Every row gives one point. Examples show where two turns around zero, p and q, send a point. Write where each new point lands after one turn and then the other. Backwards means that the second turn is done in reverse. Each puzzle has new turns, and all numbers are rounded.
In the rows, 128 means zero.

Turn p:
[127 151] => [118 149]
[ 59 126] => [66 98]
[160 128] => [157 141]
[166 106] => [172 123]
Turn q:
[113  91] => [122  89]
[130 189] => [116 188]
[141 104] => [146 108]
Where do these land?
q, then p: [ 96 127] => [103 108]
q, then p: [112  88] => [139  86]
q, then p backwards: [124  97] => [118  98]
q, then p: [126 186] => [ 91 173]
p, then q: [181 142] => [162 171]

Turn p:
[181 154 172] => [183 150 171]
[ 86 159 117] => [ 78 138 143]
[113 115 136] => [121 108 129]
[132  84  88] => [130 116  70]
Turn q:
[133 161 165] => [141 170 152]
[103  98 142] => [ 89 119 140]
[133  85 142] => [109  97 155]
[143 168  64] => [173 127  66]
Where do these land?
p, then q backwards: [111  86  97] => [107 116  79]
p, then q backwards: [ 96  80 154] => [145  75  98]
q, then p: [139 209 144] => [145 204 158]
q, then p: [129 129 127] => [129 129 127]
q, then p: [164 136 118] => [164 135 119]

Turn p:
[149 107 161  76] => [171  92 165 114]
[112  63  71 128] => [86 72 86 96]
[105 149 169 141] => [117 160 168 138]
[157 119 154 159] => [126 118 139 176]
[ 80 164 102  95] => [129 169 120  68]
[178 149 125 128] => [168 130 109 159]
[115 145 113 170] => [ 98 157 108 146]
Turn q:
[ 87 145  81 115] => [ 85 155 102  95]
[148 158 115 162] => [130 131  90 162]
[100  92 153 138] => [105 103 169 129]
[197  77 147 129] => [191  67 137 128]
[105 130 165 108] => [126 149 171 129]
[ 99 116  73 133] => [ 85 118  97  95]
[159 177 162 111] => [174 172 131 157]
Where do these land?
p, then q: [ 90 149 150  87] => [167 169 157 125]
p, then q backwards: [142  79  93 155] => [129 108  92 181]
p, then q: [168  97 115 145] => [109  79 114 124]
q, then p: [ 77 177 179 124] => [118 203 163 153]
q, then p: [174  97 121 131] => [138  77 112 139]
p, then q: [116 169 110 127] => [136 164 100 127]

Turn p:
[196 140 129  89 149 155] => [175 173  72 122 122 129]
[135 181 173 135 127  71] => [122 185 177 115 170 106]
[139 178 123 102 107  81] => [100 176 133  93 140  89]
[149  95 103 161 118 148] => [143 108 125 161  83 123]
[141 162 191  93  83  89] => [129 190 172  64 136 136]
[103  91 117 140 148 152] => [134  78 119 147 128 145]
[ 72  90  90 154 127 181] => [ 95  55 111 162 105 163]
[128  91 118 112 143 118] => [150  95 118 114 129 115]
[ 88 124 107 165 149 156] => [102  90 124 174 137 145]
Turn q:
[147  91 159  80 145 142] => [141 106 162  82 128 167]
[101  92  85  78 135 104] => [130  71 119  99 178 111]
[ 91 182 165  95  93  89] => [ 74 137 180 119 120  67]
[195 118 142 125  96 138] => [170 127 132 108  67 132]
[117 184 111 168 175 160] => [106 200  87 144 151 142]
[128 129 136 179 100 165] => [115 136 105 169  85 150]
[115 147 126 142 173 108] => [131 162 134 140 171 125]
[167  89  78 117  97 102] => [183  79 101 117 117 100]
[ 90 120 149 167 137 143] => [101 133 133 174 136 157]
Where do these land?
p, then q backwards: [ 90 104 179 102 147 108] => [126  87 134  78 170 115]
q, then p: [174 170 152 164 122  87] => [120 200 167 131 125 103]
q, then p: [118 184 107 113 106 185] => [ 52 110 107  97 128 118]
q, then p backwards: [101 109 158 111  98 106] => [ 93 106 122 161 113 104]
q, then p: [103  97  74 125 148  78] => [180  96 118 155 154  81]
q, then p backwards: [123 130 107 191 154 153] => [150 162 124 139 160 182]
p, then q: [154 108  68 112 139 157] => [155  90  80 143 127  93]
p, then q backwards: [162 120 179 105 110 150] => [185 123 147 128 161 150]

Turn p:
[129 120 155 148 100  99] => [138 158 141 148 129  93]
[167 175 172 139 130 150] => [164 144 147 135 188 154]
[176 140  81 150 119 176] => [189  91 102  88 136 139]
[124 152  67  81  97 125] => [ 98 120  91  59 136 111]
[111  86  65 150 137  83] => [111  90  86 144  79  79]
[ 80 114 159 162 134 125] => [126 164 127 173  95 141]
[109  80 154 127 150 145] => [122 123 165 149  86 149]
[128 157 172  67 157 121] => [ 76 134 166 127 175 158]
Turn q:
[125 172 123 117  89 126] => [134 148 167  98 100 130]
[ 73 125 133 154  83 134] => [ 84 188 139 119 134 132]
[159  99 166 164 164 100] => [151 106 127 164 193 120]
[190 135 159  93 189 177] => [169  45  95  95 145 161]
[ 87  99 114 107  99  95] => [ 87 151 128 136 111  78]
[ 76 133 106 134 139  96] => [133 178 106 142 114  96]
[183 112 105 123 183 159] => [156  65  94 154 120 162]
[131 150 119 131  76 136] => [111 144 171 114 106 143]
Where do these land?
q, then p: [ 50 169 103 151  92  82] => [119 184  88 128 214 120]
q, then p backwards: [164 100 151 102 126 129] => [164 119 106 106 155 113]
p, then q: [ 76 142  56 176 102  94] => [127 160 158 181  43 116]
p, then q: [143 103 151 128 110 155] => [130 103 154 101 149 129]
p, then q: [123 110 130  89 158 151] => [ 86 128 108  99 144 133]
q, then p: [161 110 153 113 160 112] => [126  85 146 151 108 107]
p, then q: [156 109 178 130 176 161] => [112 106 122 116 193 172]
p, then q backwards: [150 181 101 136 101 139] => [104 141 173 126 173 138]

Turn p:
[116 162 150  48 116 157 177 145] => [145 151 182 145 113 136 172 203]
[ 93 130 121 121 148 162 141 124] => [120 160 136 160 140 112 150 127]
[209 130 110 114 149 161 129  56] => [135 142 151  95 223 157  86 144]
[137 113 130 151 122 114 178 165] => [100 109 132 147 100 177 139 121]
[125 146  90 142 151 111 142 132] => [141 133 108 129 141 154 158 103]
[101  69 137 153 110  79  75  67] => [123 112 145  83 117  69  84  50]
[139 131 102 152 106 136 104 135] => [147 135  98 134 123 137  97 117]
[112 196 142 158 135 150  97 128] => [165 103  87 168 153  94 136 145]
[120  76 169 113 116  82 109 201] => [ 76 107 112  91  41 117 132 142]
Turn q:
[147 193 147 141 125  83 143 151] => [132 162 135 172 191 131 104 140]
[ 82 106 125 113 144 141 143 136] => [136 129 161 120 101 128 167 120]
[115 114  90  98 108 129 149  97] => [150 103 130 110 124 116 137  75]
[102 147 130  94 123 174 127 105] => [110 150 135  97 116 154 143  83]
[106  88 106 119 106 152  77 136] => [103 103 151  88  80 109 108 127]
[116 143 173 138  94  96 165  92] => [144 143 115 197 122 145 118  90]
[106  87  93 134  96 171 136 143] => [137 133 131  91  79  79 136 113]
[172  83  79 199 182 179  63 153] => [ 71  93  80  66 113  80 147 219]
[141 165 159 135 142  54 140 116] => [137 118 133 197 180 154 115 136]
[193 154 178 111 158 100 138 151] => [160 147 109 144 174 183 104 177]
Where do these land?
q, then p: [126 128 157 114 168  84 161 151] => [ 83 103 106 156 149 160 119 155]
q, then p backwards: [ 81 110 139  90 126 147 113 133] => [119  96 125 105 104  93 164 127]
q, then p: [196 131  76 154 147 175 117  75] => [144 216 135  90 124 152 170  88]
q, then p backwards: [107  97 136 104  96  69 164 129] => [ 96 163 127 151  68 124 148  95]
q, then p: [ 84  93 185 138 109 131 134 160] => [155  79 124 166  95 133  87 151]
q, then p: [180 150 139 126 116 165  59 117] => [155 199 100 124 109  78 142 136]
p, then q: [ 80 132 113 153 123 103 124  90] => [133  93  83 163 136 147 126 108]
p, then q: [127 168 139 117 127 110 198 153] => [166 177  94 128  85 112 149 143]
p, then q backwards: [171 143  68 157 140 168  82 144] => [212 166 157 136 111 142 150 113]

Turn p:
[ 76 136  99 132  55 114 156  75 139] => [145 139 156  84  48 138 137  88 168]
[ 78  88 201 163 117  66 108 114 157] => [ 97 187 172 127 131  44 102  94 154]
[136 104  70  98  86 160 124 170  93] => [149  76 103 147  74 136 142 185 137]
[154 139  84 136 164 184 128 144 173] => [130  74 104 167 162 179 131 106 143]
[134 165 172  80 142 157 113  69 117] => [ 79 144 174  97 138 180 133 134  83]
[154 153 164 104  80 125 139 146 143] => [141 137 164  99 146 141 122 174 162]
[145 149 125 160 159 131 100 118 114] => [138 136 116 145 145 142  96 111  90]
[144 120 130 109 134  71 114 133 127] => [125 118 119  90 143  85 111 137 117]
[107 141 104 123 153 155 131 190 128] => [113 123  69 161 134 147 132 151 153]
[153  86 131 175 191 116 167 120  89] => [163 145 104 161 160  90 175  98  72]
Turn q:
[ 73 152 126 198  85 132 109 104 103] => [ 77 179 145 128  96 100 150 135 192]
[173 133 110 120 170 112 130 160 149] => [169 114 110 145 171 136 144 149  98]
[138 122 149 137 202  81 102 165 143] => [147  74 103 151 177 114 128 187 138]
[169 102 138 108 153 117 153 145  79] => [147  86 132 161 118  97 129 120  78]
[171  71  93 119 159 134 163 134 119] => [163  91  88 145 114 130 164  98  85]
[106 125  79 111 111 163  98 149  76] => [ 95 156 122 118  73 133 146 161  81]
[ 79 117 108 130  57 201 102 121  89] => [ 75 171 156 103  36 158 139 127 126]
[143  79 103  87 128  94 157 160 118] => [170  90 108  93 114 101 138 123  81]
[119 152 170  97 148 134 147  59 205] => [117 121 114 115 189 175  67  72 167]
[124 144 159 158  87 132  93 126 146] => [136 155 163 131 116 140 114 146 179]
[107 172 162 125 126 148 169 115 179] => [106 132 163 106 184 158 120  89 152]
[134 169 138 147 109  88 114  99 129] => [134 169 133 139 149  95 100 130 159]
Where do these land?
q, then p backwards: [103 139 108 150 191 153 140 139 131] => [127 119 131  87 182 160 146 147 136]
p, then q backwards: [ 85 202 151 126 170 114  95 120 131] => [ 94 175 101  83 127 154 112  68 146]
p, then q: [118 137 107 107 122 125  73 138 135] => [125 129 115 104  87 140 124 166 142]
p, then q: [175  88 106 157 121 117 142  36 141] => [144  93 130 180  94  97  67  64 131]
p, then q: [111 144 138 198 103 187 155  84 143] => [120 162 169 187 137 165 117  75 170]
q, then p: [141  94 165 140 134 128 111 163 137] => [142 111 154 161 150  99 141 146 147]
p, then q: [164 113 124 122 125 120 170 219 147] => [185  97  96 120 181 140 186 143 115]
p, then q: [150 120 138 128  97  91 155 172  70] => [184 138 154 123 158  98 144 156  80]
q, then p backwards: [139 140 123  43  85 155 137 126  96] => [132 154 134 137 126 110  74  56  85]
q, then p: [ 93 105 120 109 132  89 102  82 149] => [105  66 110 110 106 128  94 118 142]
